Each row is a point. Each copy is the shape, with its points in the same order, turned, moved and blurred by noise. Is it also mirrored, or only turned?
In the rows, zero is written as 128.

Shape, 8 rows:
[[161  82  93]
 [162  94 101]
 [170 139 165]
 [108 195 182]
 [111 140 114]
 [175  70  79]
 [204 142 177]
 [194 141  92]]
Copy 1 (8 x 3):
[[129 158  45]
 [147 156  62]
 [175 184 130]
 [138 130 206]
 [122 125 122]
 [142 162  36]
 [199 198 122]
 [185 133  82]]
Copy 1 is: mirrored
Copy 2 (8 x 3):
[[ 98 180 122]
 [114 172 103]
 [133 116  68]
 [169  53 109]
 [138 127 143]
 [ 89 201 107]
 [116 121  41]
 [153 172  80]]
Copy 2 is: only turned
Copy 3, 8 rows:
[[112 179  99]
 [119 174 112]
 [135 154 186]
 [179  84 204]
 [157 116 124]
 [109 194  89]
 [131 181 211]
 [167 199 133]]
Copy 3 is: mirrored
Copy 4, 8 rows:
[[ 87 114  57]
 [106 124  61]
 [113 174 137]
 [179 152 187]
 [157 113 112]
 [ 93 119  37]
 [ 91 207 133]
 [130 182  59]]
Copy 4 is: mirrored

Shape (9 x 3):
[[197 173 132]
 [107 124 136]
 [106 109 122]
 [189  93 191]
 [166 145  83]
 [152 168 190]
 [ 77 127 164]
 [190  86  77]
 [ 82 158  74]]
Copy 1:
[[144  60 155]
 [ 89 127  86]
 [ 97 139  90]
 [ 76 131 203]
 [166 107 129]
 [ 74  55 150]
 [ 51 124  80]
 [177 160 160]
 [146 108  40]]
Copy 1 is: mirrored
Copy 2 (9 x 3):
[[139 214 109]
 [135 124 159]
 [141 108 137]
 [223 179 142]
 [119 164  83]
 [149 198 181]
 [136 113 195]
 [175 135  47]
 [ 69 105 122]]
Copy 2 is: only turned
Copy 3 (9 x 3):
[[148  31 131]
 [102 123 132]
 [114 135 126]
 [153  86 215]
 [159  83  93]
 [ 89  48 173]
 [ 65 131 146]
 [209 112 119]
 [ 96 119  55]]
Copy 3 is: mirrored
Copy 4, 9 rows:
[[165 210 116]
 [118 118 137]
 [115 103 125]
 [ 65 206 108]
 [173 155  94]
 [122 199 170]
 [ 95 122 182]
 [141 151  35]
 [186  89 143]]
Copy 4 is: mirrored

Shape:
[[ 91 128 119 139]
 [ 83  96 186 111]
 [111  91 110  75]
 [ 71 110 150 102]
 [169 178 102 139]
 [162 100 128 100]
 [137 140 124 236]]
Copy 1, 7 rows:
[[ 77 111 129 139]
 [ 93  39 119 107]
 [117  98 179  95]
 [ 85  60 149 126]
 [142 169 106 162]
 [147 119 130  87]
 [ 60 165  38 137]]
Copy 1 is: only turned
Copy 2 (7 x 4):
[[157 161 103 111]
 [139 189  54 168]
 [101 201 132 141]
 [123 185  68 131]
 [150  89 160 128]
 [135 165 151 176]
 [249 109 119 123]]
Copy 2 is: mirrored
Copy 3 (7 x 4):
[[141 131 162 158]
 [120  52 174 130]
 [123  98 108 162]
 [143  61 170 148]
 [167 186 125 100]
 [116 122  94 105]
 [106 214 201 108]]
Copy 3 is: mirrored

Shape, 10 rows:
[[173 125 105 105 129 143]
 [143 185 139 165 118 117]
 [168  97 141 130 162 125]
 [113 128 145 152 155 135]
 [166  97 165 121 105  76]
 [ 35  98  14 174 127 133]
 [161 135 164 116 100 152]
 [164 115 134 161 109 156]
 [132 120 167 106 104 144]
 [ 49 108  85  92 106 147]]
Copy 1:
[[133 134  98 166 126 112]
 [ 94 148 132  93 125  83]
 [158 111 100 130 155 129]
 [140 142 129  93 131 138]
 [142  66 158 131 141 106]
 [ 77 212 188 153 138 243]
 [138 107 114 126  83  97]
 [ 99 107  96 121 107 136]
 [157 105 135 111  82 118]
 [144 170 189 157  78 184]]
Copy 1 is: mirrored
Copy 2, 10 rows:
[[169  92 112 119 129 110]
 [ 70  98 103 117 128 112]
 [158 109 120  97 199 120]
 [103 123 140  99 157 136]
 [131  71 122 169 202 118]
 [143 193 126 133  95 246]
 [122  55 149 114 135  97]
 [137  60 135  86 148 150]
 [122  72 169 130 146 104]
 [148 162 188 160  86 162]]
Copy 2 is: mirrored
Copy 3 (10 x 6):
[[116 142  96  90 105 120]
 [111 160 162  74 175 128]
 [ 71 107 116  91 108 143]
 [ 86 137 151 118 141 168]
 [106  73 161  85 112 102]
 [102 176 106 249 184 122]
 [146 117 135  70 119 152]
 [122 109 104  88 157 152]
 [144 114 151  99 107 158]
 [153 166 141 202 107 141]]
Copy 3 is: only turned
Copy 4:
[[108 145 188 126 138  76]
 [155  93 151 143 132 130]
 [117 165 141 126 187  88]
 [135 147 127 108 151 136]
 [ 83 133 109 184 164  87]
 [135 141  78  14  56  66]
 [101 163 176 164 133 128]
 [152 168 155 145 131 100]
 [ 90 165 149 152 127 136]
 [ 65 152 130  69  72 117]]
Copy 4 is: mirrored
